Rows are points. Each copy is the shape, with its points in the same order, stretched, turned, moved and blurred by noise. Some copies are also mirrored. Which?

Shape (7 x 2):
+1.70	+0.06
+1.87	-4.41
-3.30	+1.12
-0.54	-3.54
-1.00	+0.24
-1.66	-1.26
+4.20	+0.64
Copy 1 (7 x 2):
+0.06	+0.47
-2.66	+0.59
+0.85	-3.11
-2.18	-1.02
+0.53	-1.18
-0.65	-2.44
+0.90	+2.60
Copy 1 is: mirrored
Copy 2 (7 x 2):
+0.57	+1.43
-2.73	+0.70
+2.17	-2.45
-1.82	-1.20
+1.16	-0.66
+0.22	-1.58
+0.79	+3.56
Copy 2 is: mirrored
Copy 3:
+0.56	+0.26
+3.36	-4.32
-2.67	-1.99
+1.75	-4.85
-0.83	-1.49
-0.51	-3.92
+2.55	+2.14
Copy 3 is: only turned

Shape:
-0.88	-0.79	-0.97
-1.31	+3.81	+4.02
-1.33	+1.52	+3.27
-0.38	-1.64	-1.16
-2.92	-0.51	-1.75
-1.19	+0.28	+3.31
+3.07	-1.43	-1.57
Copy 1 (7 x 3):
+1.26	-0.84	+0.04
-5.51	-2.22	-0.36
-3.46	-1.60	+0.30
+1.35	+0.06	+0.30
+1.58	-3.27	+0.30
-2.64	-0.89	+1.76
+1.46	+2.93	-0.96
Copy 1 is: only turned
Copy 2, 7 rows:
+1.27	-1.55	-0.52
-3.78	+0.81	-4.06
-2.61	-0.82	-2.87
+1.47	-1.97	+0.91
+2.15	-1.34	-1.76
-2.22	-3.20	-2.93
-0.20	-0.85	+3.83
Copy 2 is: only turned
Copy 3, 7 rows:
-1.03	-1.48	+1.98
+2.05	+3.05	+2.42
+1.74	+0.30	+1.53
-0.92	-1.67	+1.63
-1.31	-0.76	+5.12
+2.09	-0.04	+1.84
-2.64	-1.93	-2.83
Copy 3 is: only turned

Shape:
-2.49	+0.51	+1.75	-1.48
+2.26	-1.13	-1.10	+0.02
-2.13	+0.93	+0.78	-0.56
-1.47	-1.75	-1.06	-5.54
-0.49	+1.94	-1.09	-1.34
-0.55	+0.34	-2.76	-0.38
+3.10	+1.52	+0.48	+0.18
Copy 1, 7 rows:
+1.49	+0.54	+3.63	-1.51
+0.15	+1.66	-0.78	+3.85
+0.45	-0.12	+1.55	-1.52
+0.90	+0.09	+7.96	+4.14
+1.44	-1.61	+1.73	+1.03
-1.84	-0.78	+1.10	+1.34
+3.50	+0.98	-3.04	+2.51
Copy 1 is: only turned
Copy 2 (7 x 4):
-3.63	-0.10	-1.52	+1.59
+2.41	+0.76	+1.50	-2.23
-2.32	+0.38	-1.16	+1.86
-4.30	+1.48	-4.24	-4.15
-1.52	+3.53	+0.09	+0.39
+0.51	+3.41	-1.83	-1.06
+1.02	+1.10	+4.08	+0.00
Copy 2 is: only turned
Copy 3 (7 x 4):
-2.47	-0.56	-2.97	+1.20
+0.83	+0.37	+1.01	-2.13
-1.71	-0.75	-3.00	+1.58
-2.74	-4.22	-4.82	-3.06
-0.54	+0.07	-4.13	-0.62
+0.83	-2.16	-3.01	-0.52
+0.26	+3.85	+0.07	-2.34
Copy 3 is: only turned
Copy 4, 7 rows:
-2.42	-0.38	+2.08	+0.88
+1.16	+0.47	-2.16	+0.50
-1.42	-0.61	+2.14	+0.92
-4.81	-1.85	-2.81	+0.47
-0.81	-1.95	+0.63	-0.60
+0.18	-2.64	-0.87	+1.20
+1.45	+0.90	+0.09	-2.51
Copy 4 is: mirrored

Shape (10 x 4):
-2.02	-0.45	+2.06	+0.30
-2.78	-0.80	-3.30	+1.57
-1.94	+3.23	+0.96	-0.91
-0.27	-1.93	-5.37	+2.35
+1.61	+1.51	+0.21	-1.01
-0.83	+0.13	+0.85	+0.27
+0.72	+2.24	+1.25	-0.14
-1.08	+0.10	-3.74	+4.35
-1.02	+1.70	-0.05	-1.75
-0.74	-1.93	+3.49	-1.93
Copy 1 (10 x 4):
-0.63	-1.02	-1.68	+0.92
+2.83	-1.95	-1.95	+0.09
-1.34	-2.70	-0.44	-3.14
+5.22	+0.25	-2.28	+0.29
-0.04	+0.62	-0.52	-2.30
-0.14	-0.75	-1.29	-0.38
-0.91	+0.06	-1.18	-2.23
+3.99	+0.40	-4.33	+0.08
-0.41	-2.05	+0.34	-2.64
-1.79	-0.36	-0.12	+1.67
Copy 1 is: only turned
Copy 2 (10 x 4):
-2.19	+1.55	-0.56	-0.85
-0.75	-4.86	+0.92	+2.66
-2.56	+1.91	-2.06	+1.60
+2.23	-6.65	+1.77	+3.19
+0.64	+1.78	-2.13	+0.64
-0.80	+0.78	-0.88	-0.06
-0.38	+2.30	-1.62	+0.86
+0.90	-5.67	+2.91	+4.27
-1.39	+1.16	-2.41	+0.71
-1.70	+4.22	-1.94	-3.53
Copy 2 is: only turned
